Each row of a before or after table is a point. The points were changed in one or more steps. Then noise was added and the rows were shuffled. The steps act on columns, c1 being the first. Write out the steps. A step turns or swaps two columns, mirrors them in a line or flattens them onto one, adds a multiple of one to another, or multiplies or shifts one. Angles are multiples of 10 degrees, from the lower column toward the higher: turns from -170 to 170, lines from 10 to 170 but not 90. Use the fewest steps. Two steps may share a column if one is a turn and the other turns, adds or multiplies; they go together, in the order done. Otherwise the lowest column goes first.

Before, 12 rows:
[.19 .21 .00]
[.21 .05 .24]
[.15 -.79 .13]
[.21 -.14 .21]
[-.94 .24 .02]
[-.05 -.04 .28]
[.36 .02 .01]
[-.22 .11 .02]
[-.22 .06 .13]
[.22 -.16 .01]
[.20 -.11 .58]
[-.20 -.07 .30]
After:
[.10 .02 -.32]
[-.27 .71 -.25]
[.17 -.21 -.14]
[-.39 -.01 .12]
[-.34 -.24 .91]
[-.54 -.11 -.44]
[-.11 -.14 -.26]
[-.19 .05 -.31]
[-.06 -.07 .17]
[-.30 -.02 -.01]
[.00 .17 -.26]
[-.13 -.07 .09]
Steps: turn c2 and c3 by 160 degrees; turn c1 and c3 by -70 degrees

Before (13 x 8):
[-.35 -.10 -.15 .43 .15 -.22 -.52 -.33]
[.47 .28 .28 -.15 .31 .14 .15 -.34]
[-.16 .27 -.23 -.33 -.11 .31 .25 .00]
[-.22 -.09 .35 -.47 .29 .12 -.14 .32]
[.50 .27 .00 -.41 .03 -.04 -.34 .37]
[.21 -.09 .48 -.13 -.41 -.35 -.37 .40]
[.51 .37 .28 -.49 -.04 -.20 -.50 -.08]
[.28 .32 .20 .12 .19 -.06 .20 .01]
[.20 -.48 -.24 -.14 -.08 .03 .19 -.15]
[-.06 .24 -.22 .15 -.38 .53 -.32 -.34]
[-.41 .34 .68 -.03 .25 .35 .31 .43]
[-.29 .39 .20 -.03 -.48 -.05 -.68 -.08]
[.46 .13 .20 -.08 -.35 .05 .20 .29]
After, 13 rows:
[.59 -.34 .27 .62 -.09 -.17 .36 -.24]
[-.26 .16 -.22 .41 .00 .33 -.18 .05]
[.44 .19 .29 .29 .35 .04 -.04 -.48]
[.59 -.26 .00 .49 .01 -.06 .23 .18]
[.03 -.23 -.24 -.20 -.05 .04 -.43 -.21]
[-.26 .00 -.21 .03 -.18 .62 .43 -.29]
[-.52 -.19 -.16 -.40 .07 -.26 .53 -.18]
[.36 .38 .20 .11 .17 -.11 .04 -.08]
[.57 -.37 .47 .05 -.51 -.19 .19 .29]
[.08 -.38 .35 .30 .30 .02 -.14 .37]
[.62 .14 .21 .13 -.32 .14 -.11 .11]
[-.20 -.22 .20 .27 -.49 .10 .70 .03]
[.09 .37 .68 .24 .36 .23 -.07 .54]
Steps: turn c1 and c8 by -20 degrees; add 0.5 times c3 to c1; turn c2 and c4 by 140 degrees; turn c2 and c7 by -140 degrees; turn c5 and c6 by -20 degrees

Before, 14 rows:
[.11 -.41 .01 -.47 -.88 -.22 -.16 .45 -.42 .12 .00 -.26]
[-.50 -.36 -.11 .02 -.09 .23 -.01 -.22 .02 -.36 -.11 .06]
[-.41 -.03 .18 -.05 .09 -.30 -.34 -.46 -.09 -.63 .07 .03]
[.02 -.20 -.18 -.02 .52 .30 .04 .20 -.31 .60 -.18 .02]
[-.46 -.38 .60 -.16 -.34 -.03 .16 -.23 -.23 -.23 -.31 .41]
[-.52 .15 .29 .10 .07 .00 .11 .10 .02 -.26 .20 -.14]
[.08 -.22 -.17 .38 .12 .01 .21 .05 -.32 .14 .03 .24]
[-.09 -.19 .37 -.26 .07 -.04 .19 .12 -.07 -.45 -.06 -.12]
[-.70 -.13 -.07 .00 .19 -.19 -.18 .05 -.11 -.49 -.08 .41]
[-.08 -.72 -.12 .38 .42 .07 -.13 .34 -.34 .31 .03 -.03]
[.16 .02 .28 -.34 -.74 .09 -.74 .41 -.19 .02 .35 -.30]
[.26 -.55 -.28 .23 .14 .16 -.04 .47 .07 .37 -.20 .35]
[-.11 -.41 -.11 .00 .35 -.02 .10 .07 .07 .39 .28 .20]
[-.38 -.02 .26 .09 -.18 -.33 -.05 -.05 .29 -.15 -.31 -.10]
After:
[-.05 .53 -.13 -.63 .82 .06 -.52 .17 .03 .31 -.33 -.43]
[.03 .20 -.17 -.05 .66 .29 -.25 .20 -.17 .58 -.30 -.39]
[-.70 .14 -.07 -.05 .27 -.21 -.15 -.12 -.07 -.48 -.11 .00]
[.26 .43 -.27 -.43 .45 .18 -.66 .34 -.21 .38 .06 -.05]
[-.50 .33 -.12 -.13 .15 .25 .29 -.20 -.12 -.34 .04 -.33]
[-.54 -.16 .28 -.05 -.05 .01 -.06 .18 .21 -.23 .01 -.53]
[-.41 .06 .19 .03 .13 -.30 .48 -.66 .07 -.62 -.11 -.38]
[.10 .55 -.01 .31 -.52 -.22 -.71 .20 -.01 .11 -.42 -.65]
[-.38 -.02 .25 -.09 -.17 -.33 .04 -.08 -.30 -.16 .30 -.51]
[.15 .13 .27 .33 -.69 .08 -.93 -.31 .34 .02 -.20 -.70]
[-.46 .42 .61 .01 -.02 -.03 .41 -.04 -.32 -.21 -.23 .00]
[.08 .09 -.17 -.44 .18 .01 .04 .21 .02 .14 -.33 -.17]
[-.10 .40 -.10 -.15 .62 -.03 -.06 .15 .27 .39 .07 -.20]
[-.07 .25 .40 .17 .25 -.04 -.08 .26 -.09 -.47 -.08 -.52]
Steps: turn c2 and c4 by 160 degrees; add 0.7 times c2 to c5; multiply c8 by 1.6; turn c7 and c8 by 60 degrees; swap c9 and c11; shift c12 by -.40

Before (9 x 20):
[-.17 .13 .03 -.21 .18 -.02 -.15 -.12 -.12 -.12 -.12 .08 .25 -.30 .00 -.16 .22 -.30 .19 .02]
[-.32 .11 .07 .09 .18 -.06 -.17 .18 -.17 -.33 -.41 .08 .02 .36 -.28 .61 -.03 -.24 -.02 .07]
[.02 .14 -.04 .25 .16 .11 .14 -.01 .15 .28 .05 -.03 .14 -.08 .21 -.02 .25 -.01 -.18 -.24]
[.05 .19 -.26 .29 -.18 .25 -.10 -.02 .20 -.04 -.13 .05 .34 .29 .38 .10 .12 -.03 -.22 .40]
[-.03 .26 -.39 .24 -.13 .17 -.06 -.19 -.07 -.05 .39 .19 .21 -.01 .12 -.14 .14 -.02 -.18 .15]
[-.32 .09 .16 .07 .20 .17 -.02 .15 .10 -.29 -.04 -.14 .04 .02 .07 -.10 -.01 -.16 -.17 .11]
[-.39 .26 .15 -.14 .34 .22 .12 .20 -.05 -.15 .12 -.20 .19 .10 .08 -.20 -.32 .05 -.26 .10]
[-.27 .00 -.05 -.05 -.17 -.16 -.02 -.21 .40 .08 -.12 .10 .13 -.19 -.11 .10 -.16 -.45 -.13 -.15]
[-.18 .23 .03 .28 .10 -.31 .11 -.19 .03 -.23 -.09 -.07 .03 .05 .18 .16 -.06 .00 -.23 -.35]
After (9 x 20):
[-.33 .08 -.08 .04 .21 .17 -.02 .08 .08 -.28 -.03 -.16 .13 -.03 .02 .11 .17 -.16 -.15 .10]
[.02 .16 .08 .25 .18 .10 .12 -.66 .15 .28 -.07 -.01 .01 -.08 -.09 .01 .36 -.01 -.14 -.24]
[.03 .22 .08 .27 -.16 .24 -.09 -.30 .17 -.06 .16 .05 -.29 -.32 .20 -.03 .15 -.02 -.26 .38]
[-.33 .14 -.19 .08 .19 -.05 -.16 .18 -.18 -.36 .67 .08 -.07 .06 .38 -.32 .13 -.23 .00 .06]
[-.03 .25 .11 .21 -.12 .19 -.08 -.47 -.08 -.05 -.39 .18 -.46 -.06 -.06 -.06 .04 -.03 -.19 .14]
[-.26 -.01 .23 -.03 -.15 -.17 -.03 .30 .37 .08 .16 .10 .18 .13 -.19 -.03 -.42 -.47 -.14 -.13]
[-.16 .12 -.27 -.22 .20 -.04 -.14 -.65 -.12 -.12 .00 .05 -.26 .15 -.30 .23 .22 -.28 .17 .01]
[-.17 .21 .01 .28 .12 -.29 .13 .06 .01 -.26 .15 -.07 .01 -.13 -.04 -.08 -.25 .01 -.21 -.40]
[-.38 .27 -.30 -.15 .33 .23 .14 .94 -.07 -.18 -.21 -.22 -.11 -.14 .08 .09 -.32 .09 -.28 .11]
Steps: add -1 times c9 to c13; turn c3 and c13 by 140 degrees; multiply c17 by 3; turn c8 and c17 by 60 degrees; turn c11 and c16 by -150 degrees; multiply c15 by 0.7; turn c14 and c15 by 110 degrees
